Rows are points. The points of each table are mixes of a few directions, plus a little noise. How many directions does each table use, and how many do they share? Where both have some left over, give the other angles between the two spaces (their principal angles), to ten degrees, smallest first.

First:
[[-0.05 -0.05  0.00]
 [ 0.51  0.49 -0.03]
 [ 0.20  0.19 -0.01]
 [-0.66 -0.63  0.04]]
Second (4 x 3):
[[-0.19 -0.18  0.01]
 [ 0.43  0.41 -0.03]
 [-0.62 -0.58  0.04]
 [ 0.37  0.34 -0.02]]
Directions: first 1, second 1, shared 1

First (9 x 8):
[[-0.05  0.48  0.74  0.29 -0.19  0.27 -0.62  0.07]
 [ 0.04 -0.32 -0.51 -0.20  0.14 -0.19  0.44 -0.05]
 [ 0.05 -0.45 -0.70 -0.27  0.17 -0.26  0.58 -0.07]
 [-0.05  0.45  0.72  0.28 -0.20  0.26 -0.61  0.08]
 [ 0.01 -0.23 -0.35 -0.14  0.09 -0.13  0.31 -0.04]
 [-0.04  0.43  0.66  0.26 -0.17  0.24 -0.56  0.07]
 [ 0.02 -0.19 -0.30 -0.11  0.09 -0.10  0.25 -0.03]
 [-0.04  0.34  0.52  0.20 -0.13  0.18 -0.43  0.05]
 [ 0.05 -0.51 -0.81 -0.33  0.21 -0.29  0.67 -0.08]]
Second:
[[ 0.08 -0.86 -1.45 -0.52  0.31 -0.40  1.18 -0.11]
 [-0.02  0.15  0.21  0.10 -0.07  0.11 -0.18  0.03]
 [ 0.01  0.22  0.60  0.13 -0.02 -0.05 -0.44 -0.03]
 [ 0.01 -0.34 -0.80 -0.20  0.07 -0.01  0.61  0.02]
 [-0.05  0.26  0.25  0.16 -0.14  0.25 -0.24  0.08]
 [ 0.07 -0.09  0.36 -0.07  0.17 -0.40 -0.19 -0.15]
 [-0.05  0.15 -0.06  0.10 -0.14  0.30 -0.01  0.10]
 [ 0.03 -0.01  0.20 -0.01  0.06 -0.15 -0.12 -0.06]
 [ 0.06  0.00  0.51 -0.01  0.13 -0.35 -0.32 -0.14]
 [-0.13  0.50  0.17  0.32 -0.36  0.71 -0.27  0.25]]
Directions: first 1, second 2, shared 1

First:
[[-0.06 -0.21 -0.12  0.02  0.53 -0.43 -0.04  0.46  0.11  0.02  0.46]
 [ 0.15  0.21  0.02 -0.53 -0.14  0.09 -0.12  0.21 -0.19 -0.26 -0.41]
 [-0.10 -0.09  0.38  0.33 -0.51  0.40  0.27 -0.51 -0.33  0.14 -0.71]
 [-0.36 -0.40  0.03  0.10  0.07 -0.36  0.39  0.16 -0.62 -0.33 -0.53]
 [ 0.06 -0.16  0.21  0.13  0.23 -0.07 -0.03  0.20  0.07  0.25  0.10]
 [ 0.38  0.07  0.42 -0.34  0.12  0.19 -0.29  0.43  0.07  0.28 -0.20]
 [-0.46 -0.19 -0.62  0.06  0.26 -0.61  0.28  0.08 -0.21 -0.57  0.28]
 [ 0.04  0.33 -0.09  0.60 -0.53  0.58 -0.02 -1.01  0.51  0.40  0.41]
 [ 0.37  0.50 -0.26 -0.38 -0.01  0.20 -0.43  0.00  0.56  0.07  0.58]]
Second, 11 rows:
[[-0.20 -0.05  0.06 -0.05 -0.08  0.23 -0.10  0.28 -0.12  0.00  0.07]
 [-0.04  0.24 -0.19 -0.06  0.17  0.02  0.07  0.07  0.10 -0.07  0.01]
 [-0.32  0.05 -0.02 -0.11 -0.02  0.36 -0.12  0.47 -0.12 -0.04  0.11]
 [-0.12 -0.45  0.38  0.05 -0.37  0.19 -0.21  0.14 -0.30  0.11  0.06]
 [ 0.52 -0.92  0.74  0.33 -0.63 -0.49 -0.10 -0.80 -0.27  0.28 -0.14]
 [-0.12  0.44 -0.36 -0.12  0.32  0.08  0.11  0.19  0.18 -0.13  0.02]
 [-0.07  0.35 -0.30 -0.09  0.27  0.03  0.10  0.11  0.16 -0.10  0.01]
 [ 0.29 -1.15  0.95  0.30 -0.85 -0.19 -0.29 -0.47 -0.51  0.33 -0.04]
 [ 0.49  0.49 -0.46  0.06  0.48 -0.61  0.40 -0.69  0.51 -0.09 -0.19]
 [ 0.04  0.41 -0.35 -0.06  0.33 -0.09  0.17 -0.04  0.25 -0.11 -0.03]
 [-0.47  0.59 -0.46 -0.26  0.37  0.46  0.00  0.72  0.11 -0.19  0.14]]
Directions: first 4, second 2, shared 0; angles 50, 70

First, 8 rows:
[[-0.36  0.14  0.06  0.37  0.38  0.04  0.43  0.32  0.29  0.04 -0.19  0.19
   0.21 -0.34]
 [ 0.01 -0.28 -0.31 -0.59 -0.10 -0.10 -0.74 -0.25 -0.19 -0.80 -0.25  0.10
  -0.16  0.60]
 [-0.34  0.00 -0.06  0.13  0.32 -0.01  0.22  0.15  0.22 -0.14 -0.28  0.23
   0.12 -0.12]
 [-0.34 -0.15 -0.17 -0.09  0.26 -0.05  0.17 -0.10  0.18 -0.13 -0.36  0.29
   0.03  0.05]
 [ 0.49  0.20  0.32  0.26 -0.39  0.08  0.27 -0.05 -0.17  0.85  0.58 -0.39
  -0.06 -0.29]
 [ 0.11  0.04 -0.07 -0.19 -0.07 -0.01 -0.77  0.24 -0.19 -0.87  0.02 -0.10
   0.00  0.31]
 [ 0.80  0.22  0.42  0.24 -0.68  0.10  0.29 -0.21 -0.32  1.24  0.87 -0.61
  -0.16 -0.30]
 [-0.36 -0.17 -0.19 -0.12  0.27 -0.06  0.13 -0.10  0.18 -0.20 -0.40  0.31
   0.03  0.09]]
Second:
[[ 0.16 -0.06 -0.31 -0.47 -0.08 -0.14 -0.82 -0.66 -0.33 -0.86 -0.87 -0.26
  -0.30 -0.04]
 [-0.14  0.18  0.05  0.04  0.05 -0.10  0.06  0.24  0.01  0.09  0.24 -0.12
  -0.06 -0.10]
 [-0.40  0.15 -0.19 -0.93  0.28  0.40 -0.14  0.49  0.19 -0.62  0.33  0.05
  -0.21  0.11]
 [ 0.57 -0.31  0.21  1.02 -0.29 -0.19  0.01 -0.47 -0.16  0.35 -0.46  0.15
   0.43  0.06]
 [ 0.07 -0.16 -0.06  0.01 -0.09 -0.12 -0.21 -0.18 -0.09 -0.14 -0.15  0.07
   0.02  0.22]
 [ 0.03  0.04  0.29  0.83 -0.02 -0.20 -0.11  0.77  0.02 -0.08  0.53  0.17
   0.45  0.36]
 [-0.15  0.24 -0.04 -0.64  0.17  0.48  0.91 -0.39  0.27  0.83 -0.06 -0.22
  -0.39 -0.88]
 [-0.25  0.13 -0.17 -0.46  0.04 -0.21 -0.15 -0.08 -0.08 -0.11  0.04 -0.21
  -0.35 -0.04]
 [ 0.21  0.13  0.26  0.58  0.04  0.22  0.28  0.20  0.09  0.23  0.00  0.00
   0.30 -0.36]
 [-0.08 -0.36 -0.02  0.03 -0.10 -0.14  0.16  0.05  0.08  0.30  0.38  0.38
   0.12  0.66]]
Directions: first 3, second 5, shared 2; angles 70
